Each wall is flat, endless, passes through zero and stands at right angles to its row. A trip goes straight from one point to another. Which walls does it cross, in order?
In the rows, zero is written as 128.

Walls:
(1): [151  98]
(2): [110 125]
(3): [ 62 135]
(4): [189 189]
(5): [ 73 151]
(6): [150 167]
(7): [124  99]
(8): [200 150]
(9): [142 131]
Trips:
[156  84] to [194  58] => none
[144 184] to [175 125] => 5, 1
[135 130] to [153  87] => 7, 6, 4
[ 50 145] to [106 190] => 6, 4

Walls:
(1): [174 164 142 180 130 129 216 158]
(2): [121 128 113 170  49 132  64 107]
(3): [ 26 103  77 119 132  85 110 135]
(4): [ 63 118 149 129 191 151 124 105]
(5): [117 107 107  55  81  74  70 138]
(6): [130 160 112 119  89 237 166 147]
(7): [146 200 111 153 206 194 166 127]
(8): [169 128 181 103  76 182 123 127]
Trips:
[189 154 167 148  71 131 172  64] to [ 84 174 209 155 167 154 162 203] => 2, 4
[129  97 156 117 168 173 137 149] to [105 167  60 127 184  83  84 124] => 1, 8, 3, 6, 5
[181 160 122 139 194 171  85 137] to [ 73 163 214 128 141  93 170 133] => 6, 8, 3

Walls:
(1): [101 152  92  76 146 124 146 216 147 145 160 134 123  90]
(2): [106 127 145  87 127  90  98 113 146 122 105 120 135 109]
(3): [153 133  98 130  90 148 112 227 114 175 136 118 118 149]
(4): [ 62 141 101 120  95 120  64 227 142 144 123 130 105 102]
(5): [187 176  83 161 135  99 139 125 111  87 106  85  55 128]
(6): [ 96 114 159 121 136  32  80 134 185 108 110 218 143 124]
(7): [149 103 115 127  82  65 171 122  84  94 126 101 124 140]
(8): [137 145  91  97 151 132 162 111 122 109 116 191 140  85]
(9): [ 89 199 179 195  60 112 133 107 131  58  63 108 128 157]
(10): [ 72 181 134 181 105 126  89  99  57  74  83  80  86  60]
Trips:
[227 181  95  68  79  55  56 140  88 162  74 162  84 125] to [178 130 107 136 124 165 164 130 110 185 120 124   7 195] => 10, 1, 6, 2, 8, 4
[144 162 117 150 165 166 121  66 173  94 156 145 144 121] to [109 115 131 117  97 108 102  73 198 107 147 123 129 129] => 6, 2, 5, 8
[111 110 130  89 118  65 105 136 133  83  92 117 107 131] to [119  60 178 175 163  81 147 126  99 171 176  84 105 148] => 1, 9, 4, 10, 5, 2, 6

Walls:
(1): [169 126 163 134 128 102 152 127 132 199 105 172  60 131  57 138 106 135
 122 180 149 110 145  93  99 116 119 121 136 134 153 136]
(2): [139 146 107 159  91 117 116 121 158 115 100 129  97 128  89 174 113 123
 127 144 156 119 130 116  61 104 133 144  96 133  86 113]
(3): [ 87 127  98 150 149 159  81 180 155  39 158 110 167 137 139 115 131 137
  86  88 103 147 144 147 162 154 123 144 121 127 128 162]
(4): [122 152  62  96 126 104  81  97 166  96 124 124 158 124 148 130 130 124
 115 109 166 113 135 109 118 142 100 160 116 141 175  74]
(5): [145  88 106 110 128 107 158 148 108 101 152  98 118 186 104 141 115 152
 127 161 170 145 157 187 145 152 139 184 173  92 169 137]
(6): [153  93 111  75 100 180 104 180 105 171 130 146 153 102 133 110 138  84
 117 132 117 143 153 158 112 158 173 150 145 135  97  95]
(7): [105 142 148 108 133  56  95 135 198  70  82 129 131 163 141 149 123 101
  84 106 146 171 148 117 141 116 139 113 148 121 155 104]
(8): [ 91 114 154 151 147 153  59 104 113 102 121  72 134 140 130 131 140 123
 114  99 114  94 103  98  92 179 130 150 127 199 110 164]
(9): [163 138 201 152 129 158 171  98 108 144 104 131 166 146 142 159  91  88
 193 106 163 134  80 147 166 164 191  95 114 141 129 100]
(10): [104 173 134 152 146 175 107 137  97 148 159 112 160 132 145 135 124 111
  87  97 119 106  77 150  94  81 150 230 134  77  97  94]
(11): [ 95 121  98 194 115  80 109 140 119 127 121 152 102 139 111 124 106 120
  72 193 187 162 101 186 132 139 112 133 121 188  88  80]
Trips:
[162  93 138 134 147 103 177 136 107 149 121 175 135 127  82  93 109 156
  80 128 142 176 170 166 149 148 132 189 157 145 116 147] to [137 128 129  43 148 131 121  84  91 164 132 152  77 126 169  71 152 153
 148  77 124 150 150 107 111  95  63 134 113 120 121 163] => 11, 5, 4, 6
[ 66 155 153 109 155 105 111 125 100 167  85 112  76 103 149 134 154 184
 126 181 125 104 134 116 139 119 113 137 109  92 127 112] to [126 180 122 148  90 192 153 170  71  82  80  92 130  43 153  82  88  94
  89 117 159 161 111 132 133 140 115 106 143 122 118 164] => 8, 1, 3, 6, 9
[128 143 159 146 168 124 115 130 166 187 102 191 112  96 111  88  99 128
 126 168 149 177 120 162 143 151 125 105 181 122 136 150] to [132 152 175 158 141 142 122 105 111 118 165 117 131  51 123 108  72 152
  96 161  96 137 110 182 152 141  80 114 153 114 121 113] => 7, 6, 10, 3, 1
[119 133 121 164 105 159 149 123 102 146 110 122 129 118 173 110 139  99
  97  54 159 157 102 156 113 110 109 144  78 142  89 111] to [144 146 174 166 131 131  89 162 134 153 128 161 141 161 132 151 127 143
 159 119 174 130  95 120 140 105  98 137 127 148 162  70] => 3, 6, 7, 8, 1
[119 104 140 123 181 133  80 136 128 115 185 174 126 123 118 130 116 116
  89 122 154 133 127  95 153 160 133 158 147 172  97 101] to [177 133 138 117 128 169 148 128 174 142 140 158 138 179 132 173 101 120
  97 185 145 110 150 127 185 114 165 129  90 133 132 137] => 1, 5, 9, 8, 10, 2, 4, 3
[131 152 155 130 100 145 149 131 102 149 116 141 140  83 114 105 141 124
 139  77 160 134 136 180  98 159 156 124 144 152 105 110] to [ 85  83 167 175 117 135 120 140 147 133  37 152 126 175 102 125 106 104
 134 145 128  97 107 149 144 165 181 112 137 112  72 189] => 1, 10, 7, 3

Walls:
(1): [186 144 161 112 119 151 170 169 182 120  90 125 147 115 153 147 111 131
  51  90 107 116  90 152 156 146  90  83 144 113  66 144 154 129  89 153
 106  68 129 173 152 140 107 159  66 145 129 165]
(2): [ 93 199 140 134  87 130 168 154 107  70 122  43 105 102 136 117 117 129
  66  81  87 182 110 145 133 112 127 133  96 158 152  78 196  84 139  53
 166 130 184  72 103 135 175 156  89  70 143 123]
(3): [159 138 116 141 130 157 140 164 112 162 134 118  55 210 139  73 121 131
 143 164 118 108 202  75 182  90 100 107  73 170 122 216  97 138 141 162
 179  67 135  90 161 120  96 133 151  75  77 180]
(4): [158 145 207 131 100 134 124 186 173 111 226  86 117 156 133 107  71 110
 162  93  81  69 149  80 114 161 132 124 139 148 105 121  71 142 170 123
 147 152 144 153  65 147 183 158 168  42  87 204]
(5): [ 63 112 133 128 161 116 186 132 136  77 146 126 112 101  56 130 126 107
 124 124 158  79 162 194 122 142 139 132 172 176 171 153 127 202 162 175
 147 165 103 100 123 113 153 183 124  93 124 103]
(6): [ 69  60 189 181  74 110 187 120 107 166 163 166 179 107  91 166 138 178
 158 120 103 153 113 187 123  42  70  64  76 112  86 184 146 130 146  67
 100 177 108 138  75 145 110 114  91 131 114 133]
(7): [119  74  63 109 151 103  82  77  98  81 131 132 106 124 130 165 118 104
 137 177 116  92  91 150 146 170  71 123  74 159  97  74 124  86 145 152
 182 151 162 129 121  80 127 169 210 116 141 163]
Trips:
[ 72 142 122 118 130 119 130 116  73  87 108  92 139 135  93  88 171 155
 163 122  83  67 208 205 200 140 148 190 181 137 144 172  93 112  59  76
  85 174  82  64 193 141 116 146 146  42 177  67] to [103 103 199 112 178  84  93 136 162 108 171 111 119 167 105 168 163 128
 143  77  77 151 165 158 142  91 140 129 191 159 152 136 133 138 143 100
 181 179 116 103 121 139 145  78 146 101 134 177] => 6, 4, 3
[165 147  53 179 165 160  96 171 167 193 123 109 137  88 164 138  89 177
 117 102 147 163 130  46 112 152  87  51  79 149 116 155 116 154 202 180
  83 143 145 137 110 130 236 146 129 133 105 158] to [114  95 160 156  69 108 126 174 153 116  83  65 158 123  92 152 150 128
 159  90 153 120 113 202 134 155 138 145 160 143 148 144  98 213 138 183
 145 103 146  87 196  93 133  79 176 181 184 134] => 5, 3, 4
[130 138 115  88 143 131 117 144 124 121 150 140 136 137  89 135 141 171
 175 145 196  82 124  86 158 127 170  51 121  91 118 200 144 153 134  81
 141 117 136  98 133 181 207 148 113 133  51  99] to [102  43  83  26 134 114 140 128  94  66  96 202  93 161 120 106 131 138
 175 102 136 138 142 117 116 161 175  86  92 145 159  67  74 167 181 164
  93 117 110 189 128 101 129  54  69 167 115 109] => 4, 6, 3, 7
[118 150 176 144 140 142 191 123 103  58 125 126 165 111 113 127 117 121
  99 115  48 112 140  96 121 131 167  93 245 138 142 131 142 168 110 107
 147 107 130 187  69 119  73 103 140 110 121 139] to [ 62 161  99  59 100 136 111  99 179 113 118 137 146 126 133 128 110 144
 106 157 163 152 161 164 121  69  13 171 158 153  75  53 149 249 142 106
  87  80 115 130 183 136  93 161 121 135 108 122] => 4, 2, 7

Walls:
(1): [131 134 174 163  93 130 121 124 157 179 143  81 108 178  97  95 180 155
 143 101 106 154 102  59 115 110 160  92 182 129 185 202 124  94  98 139
 162  82 206 112 213 137  97 153 126 100  74 116]
(2): [108 138 114 136  98 218 144 112 154 181 124 134  88  97  98 150 140 122
  43 123  97 116 173 122 170 161  90 135  94  27  63  98 142 112 140 125
  73 166 175 122 122 146 142 156 156  69 141  90]
(3): [134 162 112 135 148 202  91  79  91 132 108  91 119  39 179 164 162 167
 110 154 115 146 146 132 126 105 146 143 137  45 207 119 138 152  95 117
 170 232 206 143 115  98  94 190 140 229 111 160]
(4): [118 141  92 124  75 109 126 125 134 120 150 170  80 158 150  91  39 102
 101  71 152 147  95  66 140 114 145 145  99 136 166 178 127  92  99 116
 135 152 137 125 205  63 103 193 226  17  22 190]
(5): [155 130  69 121  76  75 201 163  69  88 161  92 152  83 141 141 107 148
 118 152  91  80  94 188 106 165 131 115 151 157 177 118 194 123 178 172
 143  92  56 158 125 160 174 208 124 118 118 131]
(6): [184 154 118 165 167 105  81 165 164 171  89 125 243 117 188 196 127  75
  77 143  66  64  82 138  96  64  85  81 199  80 111 205 158 105  76 146
 147 111  62 158 128 103 148  82 139 158 124  95]
Trips:
[196 114 125 183 129  72 177 136 157 146 129 169  43 173 152 165  65  71
  67 146 117 124 149 140  91 154  97 107 162 120  69 151 142 143 168 117
 115 112 138  20 178 144  16 108 132 155 117 164] to [156 138  86 105  76 179 126 145 178 110 166 124  60 120  90 156  66 182
 129  52  42 206 121  88  92 135 106 131 149 135  83 154 198 122 152 123
  63 125 143 168 111 124 169 118 107 141 171 144] => 6, 5
[169 165 109 128 225 145 151 116  59  52 132 100 177 124 139 149  64  98
 183  56 127 197  79  77 159 179 134  98  88 197  99  66  49  99 163 110
 212 104 108 141 140 146 101 144 194 144 179 106] to [ 85 101 142 137  88 105  70 148 100 128  67  92 119 146 133 107  54 165
  67 133 138 185  80 105 156 129  75  72  92 153 166  90 123 135  71  75
  53 126  86 144 176  96 143 173 148  98  51  59] => 1, 2
[106  72 169 111  87  57 150 130  72 153  97 168 124  47 102 177 189 149
 153 193 154 121 144  92 120 152 171 115 129 153 171 144 167 123 169 158
 181 126 123 122 151  65 195 121 182  70  86 133] to [ 74  94  45 144 132 127 157  88 156 154 132 170 157 137 208 105 120  92
  28  47  50 106 120 171 102 135 126 130 117 122  86 113 127 139 169 118
 100  60 100 178 131 145 177 112 155 139 140 153] => 6, 1, 2
[139 122  89 126 115 184 172  90  78 116 150 114  61 137 120 114 199 194
 142 181  83  96 124 129 133 160 131  95 112 145  88 194 109 167 138  86
 156 143 208 142 114  74 215 144 146 144  67  75] to [121 132 173  97 133 133  98 186 132 134 144 195 167 154  69 215 150  85
 184 119  69 147 153 119 117 139 184 198  93  94 145 161 144 203 132  83
 175 101 138  97 103  73 125 168 149 132 160 101] => 5, 2, 6, 1
[ 49  85 148 115 162 166 179 162  61 168 133 166 180 141 120  93  85 121
 127 117 120  98 121 204 104 126  84 163 184 106  88 207 177 146 152 106
 132 166 129 156 158  86 199 127 211  96  87 169] to [119 170 108  96  82 138 116  67 103 186 177 124 144  88  75 215 153 162
 109 148  77  83 173  80 144 120 128 160  92 107  75 117 171 144 140  98
 115 139  73 185 130 111  85  96 148 124 142 168] => 3, 4
[ 95 162 101  66 120 154 129 152  94 116 159 110 196 173  86 149  93 125
 156 119 133 192  73 135 193 117 143 122 131 134 176 204 162 156 105  86
 101 145 138 114 112 141 107  81  48 102 186 146] to [235 106 148  83 172 164  70  46 102 130 166 120 139  85 124 157  65 106
 107 129 120  83 118 141 154 124 108 119 185 182  88 195 120  59  99 145
  25 166 188 154 161  67 131  85  87  98 124 161] => 6, 4, 3, 2, 1

Walls:
(1): [148 124 162 104 107 126 133 100 160 129 124 147 114 102 130  49  27 163
 131 158 103 143 144  98  95 123 150  95 114 132  66 112 109 102 156 116
 116 166 117 123 130  90 100 106 130 134 140 179]
(2): [117  95 157 159 129 152  92 147 197 180  95 160 133  86 138  72 138 161
 165 157 139 191 159 175 138 173 218  75 153 138  86  92 103 111 132  87
 136 125 135 124 164 110 125  91 131  59 211 113]
(3): [122 170 162 145 161  95 159  69 114 160 177 129 107 176 126 107  89 102
 157  85 104 167 111 140 124  80  88 176 109  90 121 130  90 149  70 114
 133 137 129 136 100 113 117  71 221 107 100 194]
(4): [114 107 128  94  95  93 159 147 152  96 162 130 177 121 184 120 110  72
 150  92 124 113 146  85 149 168 148 115  90 158 163 103 172 115 117 120
  81 156 120 118 178 140  90 101 150 171 150 164]
(5): [169  63 104 120 157 164 141 151 192 164 173 145 130 149 119 157 113 135
 157  91  82 125  78  82  93 111 161  72  98 121 230 130  61 140 129  92
 166 118 130 172 106 115  81  98 182 210 112 119]
(6): [ 96 101 134  80 168 111  82 140 111 130 157 107 153 162 119 126  72 104
 121 143  71 149 156 171 132 106 162 100  92 196  61 131  71 124 139 128
 178 153 161  92 199 159 101 100 137 133 177 153]
(7): [ 89  92  63 170  81 109 127 120  99 127 140 130 169 163  87 158  96 152
 118 188 104  84 129 159  84 112 128 147 129 136  76 157 147 126 163 224
 147 156 151 126 147 159 171 109 114 125  89 129]
(8): [ 89 160 125 119 169  99 135 114 180 158 104 119 112 144 181 106 119 143
  96 137 122 130 169  73 108  93 164 191 152 121 165  46 151  60 162  87
 127 175 125 154 123 113 119 101 132  88 158 119]
(9): [108 157 136 156 130  91 107  97 137 105 113 175 145 106 105 151  91 141
 131 179 126  82 176 136  81 109 147 102  85 161 123 160 159 162  42  93
 156  64 138 104 171  91 124 141 151  73 125  90]
(10): [ 89 167 143  96 125 117 129 196  88 147  98 108 124 141 178 161 112 106
 149  67  84 101 153 144 103 116 173 114  96 108 136  86 157 202 147  74
  74  93 126 169 144 169 167 128 149 103 145 107]
(11): [123 100  99  84 124 114 122 111 123 159 194 167  93 110 104 123 144 122
 126 159 154 126 132 119 184 135 142 165 200 128 133 125 162 123 101 181
 164 134 157  70  73  97 121  82 148 133 142  90]
(12): [135 138 157 171 142  78 107 113 142 109 105 137  98 110 116 166 101 109
 105  81 139 167 184 108 146 152  95 173 124  94  72 147 183  93 139 168
 218 115 121 110  91 131 137  84 174  96 141 205]
Trips:
[ 68 105 109 138 104 152 134 164 176  99 162 105 134 124 115 103 126 117
 109  97 194 142 126 211 130 145 131 107 139 133 170  69 115 152 144 152
 118 102  67 152 141 124 113 160 139 153 113  58] to [120 177 129  77  72 144  92  78 110 113 124 128 153 171 163 117 125 145
 102 130  46  91 115 151 119 120 102  92  81 115 119 144 107  86 103  47
 183 120 101 103 163 115 174 148 137  18 158 138] => 9, 6, 5, 4, 8, 1, 3
[144  84 142 132 115 130 125 112 113 121 119 149 123  90 131  92 107 181
 156 116 120 123 149 196 115 123  65 154 185 102  99 106  98 143 117  98
 186 163 157 131 133 116 140 128 125  83 101 153] to [ 72 210 167 166 215 169 145  91 102 131 119 118 129 132 165 156  99 144
  91 171 129 101 133 106 170 165 167 187 116 173 129 196  85 112  70 111
 112 148 136 152 141  91 104 111 112  72 188  75] => 8, 7, 12, 1, 11
[ 62 117  88 122 154  89 130 103 160 170 150 130  82  77 108 123 124 114
 124 154 161  81 156 106  97 123 120 134 150 119 159  87  83  72 154 121
 174 128 140 167 161 117 104 178 129 146 100 127] to [124  79 110  96 108 156 105 167 125 130 142  25  88 172 132 141 127 108
 142 169 127 130  95  79 107 171 130 178 149 102 189 156 238 217 132 135
 133 130 110 194 149  81  83 106 125  84 138 123] => 1, 4, 9, 10
